Every row gives one point. A path goes straight from each point to the next, and from the last back to the first. The post is the endless flat space through its rows: a point in 2 columns, a line in 3, a plane in 4, and so on, so that a path can go around it. How many times does the path go around the post? Going back the other way cancels.

Post (1 x 2)
[[0.010,-0.052]]
Path (33 x 2)
[[-0.085,-0.100],
[-0.139,-0.015],
[-0.007,0.167],
[0.155,-0.011],
[0.362,-0.139],
[-0.022,-0.281],
[-0.145,-0.107],
[-0.104,-0.019],
[-0.008,0.153],
[0.310,0.059],
[0.149,-0.129],
[-0.035,-0.293],
[-0.229,-0.137],
[-0.286,-0.113],
[-0.294,0.164],
[-0.021,0.132],
[0.323,0.051],
[0.299,-0.160],
[-0.001,-0.253],
[-0.124,-0.101],
[-0.225,0.089],
[0.048,0.139],
[0.324,-0.032],
[0.300,-0.250],
[-0.072,-0.244],
[-0.205,-0.127],
[-0.282,0.066],
[0.025,0.094],
[0.136,-0.010],
[0.132,0.007],
[0.226,0.099],
[0.288,-0.147],
[-0.007,-0.228]]
Times around: 5

Post (3 x 4)
[[0.243,0.121,-0.282,0.012],
[0.006,0.007,-0.040,0.048],
[-0.065,-0.209,0.144,-0.012]]
Path (30 x 4)
[[0.018,-0.096,0.171,-0.037],
[0.087,-0.266,0.106,0.045],
[-0.154,-0.131,0.035,0.144],
[0.169,-0.129,-0.267,-0.085],
[0.356,-0.051,-0.269,-0.204],
[0.238,0.046,-0.057,-0.124],
[-0.057,-0.066,0.087,0.114],
[0.157,-0.051,-0.283,0.284],
[0.077,-0.333,-0.118,-0.094],
[-0.222,-0.095,-0.028,-0.040],
[-0.244,-0.303,0.059,0.163],
[0.358,-0.061,-0.279,-0.018],
[0.049,-0.355,0.266,-0.131],
[0.005,0.047,0.109,-0.109],
[-0.041,-0.169,0.023,-0.079],
[-0.323,-0.027,-0.089,0.357],
[0.045,-0.022,-0.066,0.101],
[0.202,0.249,-0.155,0.079],
[0.061,0.164,0.011,-0.053],
[0.205,0.032,-0.194,-0.245],
[-0.040,-0.256,-0.090,0.059],
[0.138,-0.033,-0.310,0.256],
[0.196,0.241,-0.211,0.238],
[-0.056,0.311,0.079,0.070],
[0.279,0.212,-0.223,-0.168],
[0.452,-0.031,-0.259,-0.114],
[-0.161,-0.153,0.174,0.211],
[0.160,-0.002,-0.279,0.089],
[0.134,0.020,-0.226,-0.020],
[0.062,0.119,-0.048,-0.208]]
Times around: 0

Post (5 x 6)
[[-0.167,0.248,-0.164,0.194,0.198,0.117],
[-0.076,-0.086,-0.035,-0.001,-0.046,0.082],
[0.026,0.103,0.070,-0.103,-0.171,0.158],
[0.117,-0.148,-0.154,0.150,0.187,-0.037],
[0.104,-0.127,0.022,-0.202,-0.220,-0.055]]
Path (30 x 6)
[[0.153,0.331,0.015,0.043,-0.168,0.010],
[-0.263,-0.177,-0.003,-0.075,-0.145,-0.133],
[0.271,-0.160,-0.112,0.109,0.058,-0.175],
[-0.102,0.335,-0.035,-0.062,-0.263,0.282],
[0.021,0.222,-0.196,-0.161,0.001,0.118],
[0.060,-0.160,-0.064,-0.197,0.034,0.040],
[-0.205,-0.276,-0.136,0.010,0.115,-0.192],
[-0.059,0.108,0.014,0.148,0.039,-0.038],
[-0.276,0.005,-0.168,0.202,-0.069,0.112],
[0.192,0.144,-0.056,-0.022,-0.080,0.060],
[0.165,-0.234,0.096,-0.175,-0.456,-0.198],
[-0.095,0.043,0.064,0.023,-0.241,0.097],
[-0.044,-0.095,0.004,-0.135,-0.344,0.179],
[-0.155,0.408,-0.366,0.179,0.314,0.000],
[0.129,0.071,0.020,-0.148,-0.088,0.020],
[0.232,-0.060,-0.081,0.109,0.247,-0.109],
[-0.222,0.068,-0.039,0.073,-0.090,-0.016],
[-0.061,-0.194,0.001,-0.177,-0.355,-0.036],
[-0.051,0.028,-0.197,-0.066,-0.096,0.137],
[-0.074,0.549,-0.210,0.127,-0.013,0.127],
[-0.346,0.066,-0.029,0.000,-0.227,-0.088],
[-0.172,-0.329,0.006,0.079,0.041,-0.028],
[-0.181,-0.236,-0.181,-0.083,0.035,-0.211],
[0.113,-0.130,0.022,0.071,0.088,0.216],
[0.132,-0.001,0.108,0.085,0.091,0.205],
[-0.216,-0.059,-0.050,-0.262,-0.311,-0.231],
[0.251,0.225,-0.243,0.171,0.064,-0.147],
[0.235,0.515,0.149,-0.260,-0.347,0.305],
[0.320,0.363,-0.138,-0.181,-0.115,0.116],
[0.373,-0.002,-0.121,0.158,0.074,0.000]]
Times around: 2

Post (7 x 8)
[[0.007,-0.104,0.169,0.036,0.178,-0.200,0.180,-0.178],
[0.246,0.057,0.088,0.108,0.084,0.257,-0.268,0.029],
[-0.206,0.066,0.217,0.108,-0.268,-0.319,0.215,0.025],
[0.031,0.074,-0.131,0.177,-0.143,-0.021,-0.158,0.124],
[-0.174,-0.085,0.019,0.010,-0.145,-0.144,0.219,-0.194],
[0.111,-0.371,0.052,0.032,0.050,0.133,0.037,-0.069],
[-0.042,-0.045,-0.051,-0.094,-0.030,-0.088,-0.076,0.048]]
Path (32 x 8)
[[0.011,-0.050,0.270,0.142,-0.147,0.180,0.140,-0.042],
[-0.137,-0.235,0.014,0.015,0.211,-0.014,0.094,-0.080],
[-0.018,-0.222,0.210,0.304,0.310,0.102,0.225,-0.323],
[0.062,-0.035,0.011,0.425,-0.071,0.218,0.020,0.018],
[-0.038,-0.186,0.388,0.179,-0.112,-0.052,0.090,0.031],
[0.114,0.362,0.293,0.318,-0.327,0.114,-0.240,0.015],
[-0.018,-0.034,-0.102,0.028,-0.116,-0.250,0.148,-0.160],
[-0.117,0.122,0.171,-0.089,-0.283,-0.219,0.225,0.376],
[-0.073,-0.061,0.073,0.166,-0.174,0.212,0.124,0.164],
[0.016,0.023,0.182,-0.227,0.474,-0.024,-0.157,-0.138],
[-0.139,-0.039,-0.148,0.004,0.259,-0.029,-0.100,-0.317],
[-0.127,0.028,0.076,0.121,0.141,-0.178,0.151,-0.111],
[-0.178,-0.127,0.132,-0.024,-0.012,-0.224,0.082,-0.007],
[-0.159,-0.003,-0.119,0.094,-0.036,-0.289,0.134,0.087],
[0.222,-0.206,-0.097,0.075,0.242,0.188,0.225,0.006],
[-0.003,0.106,0.071,0.131,-0.121,0.050,0.207,-0.406],
[0.280,-0.083,-0.062,0.180,0.434,-0.052,0.046,-0.129],
[0.174,0.204,-0.016,0.200,-0.266,-0.072,-0.142,0.035],
[0.199,0.107,0.081,0.271,-0.201,0.014,-0.340,-0.080],
[-0.077,-0.232,-0.073,-0.115,0.083,-0.071,-0.022,-0.271],
[0.187,0.025,-0.048,-0.048,0.274,0.084,-0.141,-0.478],
[-0.126,0.368,0.039,0.176,-0.423,-0.155,0.045,0.023],
[0.052,-0.256,-0.076,-0.105,0.120,-0.022,0.081,0.115],
[-0.137,0.210,-0.369,-0.149,-0.141,0.107,-0.228,0.076],
[-0.069,0.159,0.052,-0.212,-0.012,0.158,0.210,0.050],
[0.093,-0.175,0.117,-0.210,0.099,-0.308,0.040,0.077],
[-0.011,0.057,0.316,-0.082,-0.185,-0.192,0.003,-0.326],
[0.041,-0.013,0.090,0.291,-0.220,0.014,-0.234,-0.191],
[-0.001,-0.122,0.120,0.241,-0.178,0.024,-0.059,0.080],
[-0.154,-0.338,0.028,-0.205,0.161,-0.531,0.081,-0.024],
[-0.166,-0.039,0.068,-0.113,-0.240,-0.402,0.128,0.080],
[-0.082,0.219,0.125,-0.076,-0.295,-0.086,0.042,0.132]]
Times around: 1

Post (10 x 11)
[[0.015,-0.016,0.129,0.227,-0.213,0.136,0.108,0.146,0.178,0.122,-0.088],
[0.234,-0.017,-0.109,0.122,0.065,-0.052,-0.020,0.243,0.004,0.303,0.073],
[-0.076,0.128,0.096,-0.094,-0.162,0.033,-0.010,-0.161,-0.021,0.053,-0.024],
[-0.333,-0.184,0.057,-0.330,0.223,0.010,-0.112,-0.280,-0.249,0.040,0.125],
[0.246,-0.127,-0.057,0.078,0.229,-0.074,-0.137,0.092,-0.113,-0.185,-0.089],
[-0.061,-0.012,0.028,-0.263,-0.058,-0.015,0.068,-0.042,0.168,0.108,0.422],
[-0.250,0.043,-0.051,-0.040,0.037,-0.293,0.020,-0.153,-0.011,0.115,-0.186],
[0.110,0.052,-0.264,0.100,-0.274,0.034,0.209,0.054,0.322,-0.076,-0.043],
[0.235,-0.158,-0.048,-0.186,0.135,0.117,0.076,-0.190,0.105,-0.155,-0.169],
[0.220,-0.180,0.051,-0.103,-0.126,0.108,-0.117,0.109,0.144,-0.110,-0.036]]
Path (25 x 11)
[[0.332,-0.190,0.075,0.055,0.149,0.271,-0.252,-0.025,0.149,-0.367,-0.080],
[-0.200,-0.066,0.008,0.057,-0.152,-0.297,0.035,-0.140,0.157,0.022,-0.332],
[0.072,-0.154,-0.007,0.130,0.041,0.131,0.228,0.003,-0.310,0.178,0.044],
[0.142,0.034,-0.310,0.122,-0.118,-0.282,-0.075,0.316,0.037,-0.121,-0.084],
[-0.080,0.491,-0.086,-0.136,-0.264,0.007,-0.169,-0.184,-0.222,0.117,0.114],
[0.052,-0.271,-0.165,0.241,-0.073,0.378,0.277,-0.058,0.390,0.260,-0.128],
[0.053,-0.083,0.077,0.101,-0.106,-0.004,0.132,-0.134,-0.046,-0.016,-0.090],
[0.039,-0.029,-0.129,0.112,0.158,-0.251,-0.015,0.016,-0.266,0.149,-0.138],
[0.113,0.054,0.137,-0.094,0.043,0.038,-0.129,-0.183,-0.146,-0.034,0.028],
[-0.213,0.309,0.128,0.046,-0.001,0.208,0.208,-0.244,0.202,0.199,0.142],
[-0.446,0.330,-0.025,0.061,0.029,-0.336,-0.324,0.001,-0.537,0.058,0.165],
[0.235,0.201,0.106,-0.132,-0.312,-0.144,0.032,-0.008,-0.088,-0.078,-0.066],
[-0.081,-0.091,-0.009,0.091,0.054,-0.170,-0.015,-0.023,-0.124,-0.100,-0.057],
[-0.220,-0.208,-0.028,0.166,0.188,0.193,0.197,-0.136,0.032,-0.034,0.130],
[0.046,0.278,-0.139,0.189,0.130,0.009,-0.157,0.038,-0.176,0.070,0.004],
[0.281,0.169,-0.250,0.072,-0.328,0.236,0.102,0.184,0.089,0.318,-0.547],
[0.060,-0.235,0.105,-0.201,0.135,0.232,-0.055,-0.131,-0.246,-0.184,0.264],
[-0.177,-0.127,0.045,0.167,0.260,0.015,0.043,-0.126,-0.138,0.125,0.037],
[-0.281,-0.092,-0.076,-0.074,0.105,-0.137,0.020,0.002,0.147,0.164,0.253],
[0.357,0.178,-0.047,0.009,0.174,0.112,0.049,0.011,-0.120,0.509,-0.206],
[-0.258,0.041,-0.103,-0.007,-0.347,-0.487,0.050,0.243,0.058,0.202,-0.184],
[0.153,-0.044,0.073,0.321,-0.149,0.006,0.428,0.069,0.454,0.209,-0.210],
[0.055,-0.107,0.095,0.065,0.142,-0.211,-0.012,-0.099,-0.073,-0.184,-0.207],
[0.138,0.086,0.157,-0.078,0.075,-0.104,0.182,0.019,-0.041,0.264,0.216],
[0.151,0.111,0.068,-0.113,-0.134,0.048,-0.134,-0.024,0.000,0.116,-0.253]]
Times around: 1
